Each row is a point. To make a cloud, some directions were put in groups of two or more. Within a group, all points are equally far from the middle, so they leave a hole (a ring in 2 directions, a hollow ball in 3). The other directions are filled evenly. Then the cloud was stretched, turned, moved and blurred a little. How many holes are there, and how many directions does each take, smallest first?
In the rows, zero is written as 128.

Cloud:
183 142

176 153

154 166

181 147

72 111

76 131

146 168

116 165

103 160

125 72

129 74

74 112

143 169

75 97
Holes: 1 (2)

Cloud, 21 rows:
100 188 87

135 90 84

155 180 162

124 203 94

74 111 101

76 161 117

153 97 152

158 189 80

79 109 88

168 190 90

156 92 139

156 113 164

159 92 107

162 95 107

89 163 75

188 141 115

96 131 162

156 89 114

98 112 68

109 76 110

88 90 131
Holes: 1 (3)

Cloud (55 x 6):
114 154 206 126 141 114

122 181 209 130 147 176

139 168 205 132 168 179

153 123 125 93 157 108

127 67 143 148 116 119

90 179 196 150 135 175

179 108 147 154 171 99

83 141 110 145 111 100

125 137 143 61 92 187

90 78 149 171 161 138

104 111 203 138 202 158

123 81 73 121 144 152

67 151 158 68 91 189

111 148 195 131 157 106

69 113 84 132 152 142

167 90 168 145 135 108

103 137 208 86 110 190

97 103 143 136 65 161

120 87 194 86 147 137

51 135 113 113 92 200

125 124 132 84 176 125

75 163 103 144 144 170

71 124 171 155 143 194

132 117 97 99 105 193

69 120 143 139 86 195

76 145 93 146 157 157

101 114 156 82 173 195

73 133 91 116 64 184

84 133 96 140 105 102

119 79 143 182 160 123

91 185 162 148 158 171

118 91 106 97 68 141

158 105 163 141 150 186

79 156 149 72 122 204

153 93 151 141 151 185

109 94 133 121 62 158

142 137 185 136 208 122

72 107 117 136 111 200

125 140 143 64 101 194

117 60 108 139 147 156

140 124 126 166 111 93

148 64 155 98 156 136

100 89 149 182 168 143

135 100 141 150 124 190

78 180 152 129 100 128

135 155 204 138 193 175

157 113 107 159 147 91

90 158 175 171 169 171

139 144 83 154 138 159

94 197 178 129 125 163

96 107 207 93 129 142

94 99 116 139 110 197

77 82 138 133 85 134

136 120 170 83 102 196

109 144 171 145 200 120
Holes: 3 (2, 2, 2)

Cloud (88 x 8):
130 100 92 152 111 150 200 148

103 129 132 82 173 112 140 88

110 121 154 82 167 94 167 133

98 113 83 112 133 120 129 160

96 53 136 115 130 83 168 148

158 175 115 157 140 107 189 110

172 69 89 59 83 121 169 138

145 150 161 141 143 185 156 170

123 123 143 159 76 138 128 89

140 143 110 174 206 98 130 143

163 101 97 133 193 164 177 49

167 48 99 166 171 116 104 161

196 109 143 160 156 95 115 173

139 45 175 114 182 136 71 141

178 164 167 118 114 84 98 136

78 53 139 128 202 142 159 111

215 119 138 106 129 171 112 88

117 56 109 139 220 178 135 115

199 138 97 126 129 88 130 145

117 144 138 124 202 129 83 147

92 115 134 58 92 181 165 78

126 54 114 129 99 112 165 140

103 81 114 80 164 131 160 71

148 145 131 185 130 80 139 82

145 162 149 171 137 164 97 158

163 138 76 152 106 118 166 95

129 133 105 202 205 79 120 95

220 89 114 87 139 107 117 143

157 165 124 77 141 75 161 125

111 61 156 83 191 174 124 147

177 111 116 193 178 110 68 109

98 94 163 106 134 194 151 65

170 132 122 136 120 72 146 179

92 128 90 111 119 127 150 119

108 76 124 78 159 166 76 186

120 77 117 105 115 166 230 94

155 165 134 110 172 173 146 75

196 93 142 120 138 124 88 175

148 66 137 111 131 139 92 80

132 67 77 153 150 143 164 64

189 145 126 130 111 85 171 164

110 99 135 94 137 74 170 94

134 102 190 88 171 153 108 113

82 28 124 108 159 110 159 166

94 137 156 71 99 135 168 186

132 44 117 171 157 146 195 83

207 130 137 129 156 77 106 146

130 70 132 129 220 135 156 125

163 112 130 46 123 190 149 174

136 137 120 96 88 130 217 159

140 86 121 104 190 121 139 199

90 152 167 167 181 136 87 106

133 142 159 72 170 132 79 123

189 99 142 78 133 138 72 144

169 155 169 126 57 145 156 155

191 112 142 156 177 100 153 70

135 139 171 74 133 152 154 191

107 66 175 91 192 163 112 160

151 145 161 128 44 135 163 120

130 144 100 183 155 108 156 158

103 39 159 87 104 85 112 130

126 133 115 138 198 117 110 182

110 101 137 105 143 118 177 195

210 130 135 165 167 105 170 121

130 115 154 107 151 173 160 189

89 117 143 160 178 153 62 84

156 129 128 111 106 222 205 153

133 135 134 168 99 137 104 78

162 135 112 83 183 118 149 91

103 146 162 127 105 160 138 182

101 91 145 36 74 187 181 152

85 72 161 134 98 166 113 158

189 104 165 101 137 151 126 58

149 142 196 151 122 121 135 114

79 80 100 150 162 177 170 62

195 159 136 139 132 78 167 123

96 165 164 151 129 148 130 157

140 40 144 155 141 146 91 172

131 133 176 111 59 138 158 87

159 41 114 163 140 152 128 94

102 130 143 128 177 129 87 213

114 87 111 201 116 113 104 110

136 138 182 119 148 193 190 91

70 154 127 163 144 145 118 127

153 168 124 112 162 103 167 109

140 118 158 102 148 138 76 78

103 137 148 91 60 169 135 113

130 62 155 92 121 174 110 90
Holes: 2 (2, 4)
